Every row gives one point. The points of each table are mixes of a few directions, plus a little noise. Count the directions of each table, and those that both share. Where both have some left over, give the other angles between the two spaces (their principal angles), to ten degrees, smallest first.

First (5 x 3):
[[-0.30  0.11  0.22]
 [ 0.30  0.02  0.83]
 [ 0.09 -0.10 -0.69]
 [-0.32  0.12  0.38]
 [ 0.24 -0.15 -0.73]]
Second:
[[-0.06 -0.03  0.06]
 [ 0.22  0.13 -0.32]
 [-0.17 -0.09  0.27]
 [ 0.10  0.06 -0.16]
 [ 0.59  0.30 -0.85]
 [ 0.02  0.00 -0.04]
 [-0.69 -0.40  1.03]]
Directions: first 2, second 1, shared 0; angles 30

First (7 x 6):
[[ 0.23 -0.63 -0.29 -0.35  0.13 -0.15]
 [ 0.05  0.09  0.12  0.34 -0.13 -0.11]
 [-0.01 -0.33 -0.24 -0.57  0.21  0.04]
 [-0.07  0.20 -0.15 -0.40  0.18  0.56]
 [-0.86  0.98  0.57  0.05 -0.10 -0.25]
 [ 0.64 -0.37  0.11  1.12 -0.39 -0.41]
 [ 0.03  0.05 -0.11 -0.20  0.10  0.32]]
Second, 7 rows:
[[ 0.75 -0.16 -0.23  0.21  0.14  0.21]
 [-0.08 -0.45 -0.13  0.06 -0.20  0.14]
 [ 0.10  0.28  0.40  0.90 -0.32 -0.51]
 [ 0.58 -0.38 -0.34 -0.02  0.12  0.36]
 [ 0.00 -0.24 -0.17 -0.21  0.02  0.20]
 [-0.57 -0.06 -0.05 -0.59  0.05  0.12]
 [-0.78  1.01  0.52 -0.36  0.18 -0.52]]
Directions: first 3, second 3, shared 2; angles 70

First (9 x 9):
[[ 0.16  0.19  0.49 -0.10 -0.49 -0.55  0.04 -0.55  0.83]
 [ 0.50 -0.55  0.08  0.49 -0.50 -0.16 -0.03 -0.35 -0.02]
 [-0.37 -0.12 -0.21 -0.19  0.49  0.02  0.03  0.16 -0.24]
 [-0.40  0.16 -0.43 -0.03  0.53  0.66  0.00  0.66 -0.64]
 [-0.03 -0.13 -0.34 -0.02  0.41  0.30 -0.05  0.37 -0.65]
 [ 0.46  0.39  0.42  0.05 -0.65 -0.22 -0.05 -0.33  0.54]
 [-0.65  0.27  0.00  0.21 -0.15  0.48  0.13  0.20  0.48]
 [ 0.24 -0.28  0.33 -0.25 -0.12 -0.88  0.00 -0.67  0.49]
 [ 0.08  0.06 -0.36 -0.17  0.53  0.33 -0.10  0.51 -0.86]]
Second, 8 rows:
[[ 0.70 -1.03 -0.30  0.87 -0.38  0.27 -0.06 -0.06 -0.71]
 [-0.43  0.64  0.18 -0.54  0.24 -0.17  0.04  0.04  0.44]
 [-0.43  0.63  0.18 -0.53  0.24 -0.17  0.04  0.04  0.44]
 [-0.31  0.45  0.13 -0.38  0.17 -0.12  0.03  0.03  0.31]
 [-0.29  0.43  0.12 -0.36  0.16 -0.12  0.03  0.02  0.30]
 [ 0.26 -0.38 -0.11  0.32 -0.14  0.10 -0.02 -0.03 -0.26]
 [ 0.74 -1.08 -0.31  0.91 -0.40  0.29 -0.06 -0.07 -0.75]
 [-0.24  0.35  0.10 -0.29  0.13 -0.09  0.02  0.02  0.24]]
Directions: first 4, second 1, shared 1

First, 9 rows:
[[-0.16  0.00 -0.29  0.16 -0.58  0.24  1.23  0.41 -0.18  0.24  0.11  0.18]
 [ 0.21 -0.41  0.25  0.01  0.65 -0.20 -1.08 -0.49  0.15 -0.13 -0.29  0.05]
 [-0.02 -0.14  0.10 -0.05  0.15  0.02 -0.56 -0.27  0.02  0.01 -0.40 -0.46]
 [-0.17 -0.23  0.57  0.02  0.75 -0.45 -0.37 -1.18  0.15 -0.07 -0.18 -0.32]
 [-0.03  0.21 -0.36  0.04 -0.63  0.25  0.87  0.69 -0.15  0.12  0.26  0.25]
 [ 0.15 -0.45 -0.10  0.14  0.07  0.15 -0.24  0.12 -0.06  0.06 -0.29  0.28]
 [ 0.10  0.03  0.21 -0.04  0.38 -0.23 -0.41 -0.30  0.08 -0.13  0.08  0.03]
 [ 0.09  0.69 -0.46 -0.10 -0.75  0.18  0.86  1.16 -0.12 -0.05  0.86  0.54]
 [-0.14  0.30  0.06 -0.17 -0.08  0.01 -0.28 -0.11  0.02 -0.02 -0.12 -0.56]]
Second (11 x 12):
[[-0.45 -0.45  0.01  0.04 -0.17  0.13  0.10  0.02  0.37  1.00  0.10 -0.86]
 [-0.01  0.22  0.16  0.16  0.51 -0.47 -0.06  0.50  0.06  0.10  0.17  0.67]
 [ 0.26 -0.39 -0.04 -0.59 -0.42  0.32  0.09 -0.47 -0.38  0.06  0.46 -0.26]
 [ 0.20 -0.03 -0.08 -0.54 -0.55  0.18  0.06 -0.40 -0.32 -0.03  0.50 -0.12]
 [-0.30  0.94 -0.15  0.08 -0.48 -0.35 -0.03  0.16  0.27 -0.23  0.22  0.12]
 [ 0.39 -0.47  0.29 -0.55  0.39  0.09 -1.40 -0.26 -0.46 -0.02 -0.60 -0.34]
 [-0.25 -0.29  0.01  0.69  0.52 -0.04 -0.03  0.24  0.37  0.14 -0.75  0.00]
 [ 0.03  0.02  0.18 -0.05  0.35 -0.30  0.06  0.39 -0.03  0.31  0.38  0.25]
 [ 0.30  0.07 -0.02  0.29  0.49  0.57  0.28 -0.24 -0.21 -1.17 -0.91 -0.38]
 [-0.21  0.61 -0.18  0.32 -0.27 -0.20 -0.02  0.09  0.26 -0.36 -0.22  0.31]
 [-0.03 -0.26 -0.18  0.14 -0.33  0.01  0.90 -0.03  0.07  0.24  0.64  0.58]]
Directions: first 4, second 6, shared 2; angles 30, 80

First:
[[ 0.28 -0.73  0.94 -0.11 -0.44  0.55  0.01  0.37 -0.52 -0.06  0.96  0.28
   0.52 -0.01 -0.79 -0.07 -0.47  0.39]
 [ 0.35  0.58 -0.04  0.17 -0.45  0.71  0.20 -0.79  0.35 -0.37 -0.10  0.99
   1.22  0.47  0.00  0.10  0.54  0.01]
 [ 0.06 -0.81  0.68 -0.13  0.11 -0.32 -0.42  0.98 -0.51  0.44 -0.01 -0.89
  -1.21 -0.35  0.01 -0.12 -0.25 -0.03]
 [-0.12  0.42 -0.47  0.06  0.12 -0.11  0.02 -0.31  0.25 -0.01 -0.39  0.14
   0.11  0.19  0.27  0.17  0.27 -0.05]
 [-0.47  0.51 -0.91  0.01  0.38 -0.38 -0.16 -0.20  0.15  0.34 -0.60  0.19
   0.10  0.61  0.29  0.77  0.30  0.32]
 [-0.06  0.02 -0.10 -0.01  0.13 -0.22  0.24 -0.06  0.16 -0.23  0.16 -0.35
  -0.33 -0.53  0.07 -0.51 -0.26 -0.34]
 [-0.12  0.06 -0.17 -0.01  0.08 -0.08 -0.06  0.01 -0.01  0.11 -0.10  0.04
   0.02  0.16  0.03  0.21  0.04  0.12]
 [-0.21  0.42 -0.52  0.02  0.03  0.08  0.37 -0.58  0.26 -0.32  0.30  0.50
   0.79  0.10 -0.19  0.04 -0.15  0.11]
 [ 0.13 -0.46  0.49 -0.05 -0.04 -0.03 -0.38  0.59 -0.35  0.37 -0.16 -0.34
  -0.56  0.06  0.03  0.16  0.06  0.10]
 [ 0.15 -0.01  0.11  0.04  0.07 -0.19  0.18 -0.01  0.22 -0.26 -0.07 -0.55
  -0.65 -0.71  0.29 -0.76 -0.08 -0.62]]
Second (8 x 18):
[[ 0.03 -0.14 -0.19 -0.34 -0.23  0.40 -0.36 -0.05  0.70  0.03 -0.20 -0.14
   0.08 -0.05  0.13 -0.51  0.39 -0.54]
 [-0.13 -0.27 -0.31 -0.02  0.19 -0.28  0.02  0.17 -0.07  0.07 -0.08 -0.48
  -0.30 -0.16 -0.18 -0.13 -0.12 -0.07]
 [-0.22 -0.45 -0.16 -0.10  0.20 -0.25 -0.66  0.67 -0.40  0.78 -0.60 -0.34
  -0.46  0.67 -0.03  0.82  0.30  0.47]
 [-0.59  0.35 -0.25 -0.61  0.16 -0.08 -0.31  0.02  0.91  0.07  0.36  0.02
  -0.33 -0.37  0.61 -0.40 -0.28 -0.47]
 [ 0.00 -0.38 -0.50 -0.17 -0.24  0.45  0.05 -0.25  0.33 -0.17  0.17  0.03
   0.83  0.13 -0.68 -0.36  0.12 -0.13]
 [ 0.16  0.09 -0.13  0.23 -0.11  0.17  0.40 -0.40 -0.13 -0.32  0.16  0.30
   0.66  0.08 -0.40  0.00 -0.03  0.15]
 [ 0.49  1.15  0.88  0.77  0.11 -0.36  0.89 -0.57 -0.53 -0.66  0.13  0.59
  -0.32 -0.52  0.78  0.11 -0.26  0.07]
 [ 0.27 -0.35  0.67  0.23 -0.07 -0.02 -0.04  0.41 -0.80  0.20  0.07  0.02
  -0.15  0.21 -0.25  0.47 -0.10  0.50]]
Directions: first 4, second 6, shared 4

First, 9 rows:
[[-0.03 -0.83 -0.94 -0.27 -0.60  0.33 -1.01 -0.19 -0.05  0.09 -0.54 -0.27
   0.04 -0.35  0.53  0.36  0.38 -0.69  0.36  0.26 -0.03  0.92 -0.55 -0.31]
 [ 0.91 -0.49  0.66 -0.21  0.23  0.05 -0.30 -0.20  0.12  0.20  0.71  0.03
  -0.38 -0.46 -0.83 -0.67 -0.49  0.96 -0.10 -0.44 -0.37 -0.39  0.74 -0.59]
 [-0.58  0.34  0.56 -0.15  0.07  0.06  0.67  0.19 -0.19 -0.12 -0.27  0.29
   0.17  0.66  0.17 -0.05 -0.11 -0.22 -0.04  0.30  0.21 -0.04 -0.31  0.34]
 [ 0.44  0.13 -0.47  0.37  0.12 -0.24 -0.26 -0.09  0.21  0.04  0.37 -0.23
  -0.13 -0.51 -0.21  0.08  0.10  0.31 -0.09 -0.35 -0.12 -0.28  0.39 -0.08]
 [-0.30  0.33  0.80 -0.13  0.22  0.02  0.70  0.16 -0.13 -0.08  0.00  0.30
   0.07  0.56 -0.11 -0.25 -0.26  0.12 -0.13  0.12  0.11 -0.26 -0.02  0.23]
 [-0.58  0.61  0.13  0.17  0.11 -0.12  0.65  0.22 -0.10 -0.16 -0.24  0.15
   0.22  0.51  0.28  0.20  0.09 -0.30 -0.08  0.20  0.24 -0.14 -0.27  0.50]
 [ 0.90  0.10 -0.38  0.50  0.29 -0.36 -0.38 -0.17  0.36  0.13  0.80 -0.29
  -0.28 -0.84 -0.59 -0.12 -0.03  0.79 -0.17 -0.66 -0.29 -0.59  0.84 -0.30]
 [-0.53 -0.07  0.57 -0.41 -0.09  0.26  0.38  0.13 -0.26 -0.07 -0.41  0.28
   0.15  0.62  0.22 -0.09 -0.13 -0.34  0.07  0.39  0.15  0.25 -0.43  0.15]
 [-0.23 -0.13 -0.96  0.12 -0.34  0.03 -0.47 -0.05  0.03 -0.04 -0.42 -0.25
   0.15 -0.19  0.54  0.50  0.45 -0.64  0.19  0.17  0.10  0.51 -0.43  0.07]]
Second:
[[ 0.63  0.20 -0.37  0.18 -0.51 -0.02 -0.23  0.18 -0.15 -0.66 -0.38 -0.31
   0.27  1.32  0.40 -0.43  0.54 -0.31  0.27  0.34  0.36  0.19  0.36  0.16]
 [ 0.00  0.48 -2.40  1.21  0.02 -0.67 -0.81 -0.17  0.58  0.19  0.21 -0.75
   0.02 -1.66  0.41  1.34  0.81 -0.39 -0.08 -0.57 -0.10 -0.06 -0.08  0.18]
 [-0.23 -0.16  0.42 -0.22  0.21  0.09  0.19 -0.07  0.01  0.27  0.14  0.21
  -0.13 -0.35 -0.24  0.01 -0.31  0.15 -0.12 -0.08 -0.14 -0.07 -0.14 -0.11]
 [-0.17 -0.16  0.53 -0.26  0.14  0.09  0.21 -0.05 -0.07  0.12  0.05  0.21
  -0.08 -0.06 -0.19 -0.12 -0.30  0.16 -0.07  0.00 -0.06 -0.03 -0.10 -0.08]
 [ 0.38 -0.02  0.54 -0.27 -0.30  0.18  0.12  0.20 -0.28 -0.44 -0.29  0.07
   0.14  1.29  0.10 -0.68  0.06 -0.05  0.17  0.38  0.22  0.15  0.21  0.03]
 [-0.52 -0.18  0.24 -0.10  0.42  0.00  0.15 -0.14  0.14  0.56  0.31  0.25
  -0.22 -1.16 -0.35  0.37 -0.45  0.24 -0.29 -0.33 -0.29 -0.13 -0.29 -0.14]
 [-0.16 -0.08  0.11 -0.04  0.10  0.01  0.07 -0.04  0.04  0.17  0.07  0.09
  -0.05 -0.28 -0.12  0.09 -0.16  0.06 -0.09 -0.07 -0.09 -0.04 -0.11 -0.07]
 [ 0.29 -0.11  0.82 -0.40 -0.23  0.27  0.23  0.18 -0.29 -0.41 -0.27  0.17
   0.11  1.28  0.02 -0.78 -0.08  0.04  0.17  0.41  0.20  0.12  0.20  0.00]
 [-0.02 -0.16  0.72 -0.36  0.01  0.19  0.23  0.07 -0.15 -0.07 -0.08  0.23
  -0.02  0.50 -0.11 -0.42 -0.26  0.12  0.01  0.17  0.02  0.03  0.03 -0.05]
 [-0.19  0.11 -0.67  0.33  0.12 -0.19 -0.19 -0.08  0.25  0.25  0.18 -0.15
  -0.07 -0.89  0.03  0.52  0.09 -0.05 -0.12 -0.25 -0.12 -0.06 -0.14  0.00]]
Directions: first 3, second 2, shared 1; angles 70
